Every row gives one point. Examples show where two turns around zero, p and q, send a point. Where does a point land after both, in the order given? Backwards means that the second turn is done in reverse. Each puzzle has new turns, and all numbers are rounded.
(in the rows, 128 means zero)

Turn p:
[ 72 117] -> [112  73]
[166 123] -> [150 160]
[146 144] -> [122 151]
Turn q:
[ 87 112] -> [145 168]
[127 110] -> [116 141]
[171 162] -> [122  73]
Where do these land?
p, then q: [158 178] -> [185 115]
q, then p: [ 97 102] -> [ 94 149]
p, then q: [105 133] -> [125 151]
q, then p backwards: [152  99] -> [114 163]

Turn p:
[184 155] -> [114 189]
[90 95] -> [152  84]
[116 144] -> [110 120]
[122 117] -> [137 120]
Turn q:
[164 119] -> [154 101]
[102 143] -> [114 154]
[171 131] -> [166 108]
[ 76 119] -> [ 79 148]
Where do these land?
p, then q backwards: [171 158] -> [ 86 159]
q, then p: [91 95] -> [126  78]
p, then q: [109 119] -> [121 108]
q, then p: [118  99] -> [142 101]
p, then q: [149 169] -> [114 172]

Turn p:
[169 126 125] -> [125  88 135]
[101 103 147] -> [144 149  96]
[168 106  91] -> [159  86 154]
[122 181 121] -> [ 88 145 159]
[ 80 123 157] -> [125 173  94]
Turn q:
[ 97  90 126] -> [150  85 120]
[113 106 105] -> [159 112 133]
[190 144 118] -> [107 167 175]
[ 99 141 151] -> [118 121  91]
[116 121 178] -> [ 90 100 106]
[154 165  89] -> [144 183 145]
Where do these land?
q, then p: [102 142 136] -> [143 128 155]
p, then q: [155 143  84] -> [ 87  94 128]
q, then p: [180 122 146] -> [108 164  91]
q, then p: [ 76 104 146] -> [184 110 140]

Turn p:
[ 90  85 130] -> [136 183 114]
[124 144 159] -> [139 126 161]
[114  82 170] -> [113 184 155]
[111 154 124] -> [157 115 129]
[161 148  96] -> [113  85 106]
[167 156  89] -> [113  74 102]
Turn q:
[129 148 108] -> [103 137 120]
[141 105 121] -> [145 123 107]
[118  85 134] -> [158  95 121]
[177 200 114] -> [ 89 207 120]
[102 125 116] -> [113 104 130]
[100 105 175] -> [161 102 170]
Where do these land?
p, then q: [178 101 121] -> [106  79 147]
p, then q backwards: [106 199 112] -> [113  58 153]
q, then p: [120  91 127] -> [ 94 136 113]
p, then q: [123 146 117] -> [140 129 110]
p, then q: [113 103 164] -> [116 154 164]

Turn p:
[ 80 125 113 100] -> [181 114 135 111]
[114  57 113 115] -> [150  91 180 161]
[ 91 131 146  93] -> [179 129 113 135]
[181 172  96 121] -> [ 78 102  87  97]
[136 139 126 161] -> [103 149 137 115]
[161 165 142 152] -> [ 87 155 100 119]
[133 107 161 154] -> [117 157 145 159]
Turn q:
[168 114  80 126] -> [115 184 104 142]
[138  82 169 116] -> [116  99  85  94]
[129 141 147 109] -> [154 115 123 125]
[116 131  92  67] -> [168 174 137  92]
[106 121 148 151] -> [108  98 142 124]
[104 177 115 201] -> [100 112 188 190]
[134 129 145 126] -> [134 114 118 129]
Where do these land?
p, then q: [139 118 126 141] -> [125 112 139 123]
p, then q backwards: [137 125  70 141] -> [ 79 103 149 138]
q, then p: [119 172  97  89] -> [ 85 145  81 140]
q, then p: [ 73 112 178  85] -> [144  72 111 191]
p, then q: [131 101 157 170] -> [134  84 154 156]
q, then p: [179 128 162 122] -> [ 99  96 164 103]
q, then p: [117 141 106 148] -> [133 162 124 131]

Turn p:
[159 134  93 101 147  78] -> [137 185 137 157 106  96]
[ 71 114 151  92 143 144] -> [147 144 111  69 148 159]
[113 153 116 132 137 149] -> [129 115  96 116 118 118]
[150 162 149 151  85  91] -> [107 113 149 158 170  82]
[116  50 121 175 100 110] -> [ 92 132 145 173 150 203]
[173 156 135 152 151 145] -> [112  98 144 130  87  94]
[113 127 130  94 133 179] -> [171 109 112  94 116 144]
Turn q:
[100  93 144  84 157 124] -> [123 183 157 119 105 152]
[ 91 135 176 144 196 117] -> [ 59 165 149 169 137 148]
[140 154 116 127  73 166] -> [147  77 133 103 113  87]
[131 137  93 168 156 124] -> [118 130 108 131 184 122]
[150 182 134  95  94 136] -> [114  88 103  98  82 110]
[123 132 119 129  90 112] -> [154 122 110 137 113 105]
[161  63 114 150 130 116] -> [182 131 135 141 162 171]
Where do these land?
q, then p: [154 149  90 134  80  85] -> [143 154 124 196  94 131]
p, then q: [173 174 103 124  98 121] -> [152 126  87 178 151 150]
p, then q: [121 156 116 147 138 115] -> [134 153 107 135 134 107]
q, then p backwards: [125  92 136 162 149 161] -> [142 100 163 125  90 107]
p, then q: [113  93 196 163 151 151] -> [121 160 200 112  85 127]
p, then q: [105 140 111  92 106 133] -> [124 118 100 100 151 151]
p, then q: [105  91 144  73 174 129] -> [102  91 127  75  78 126]
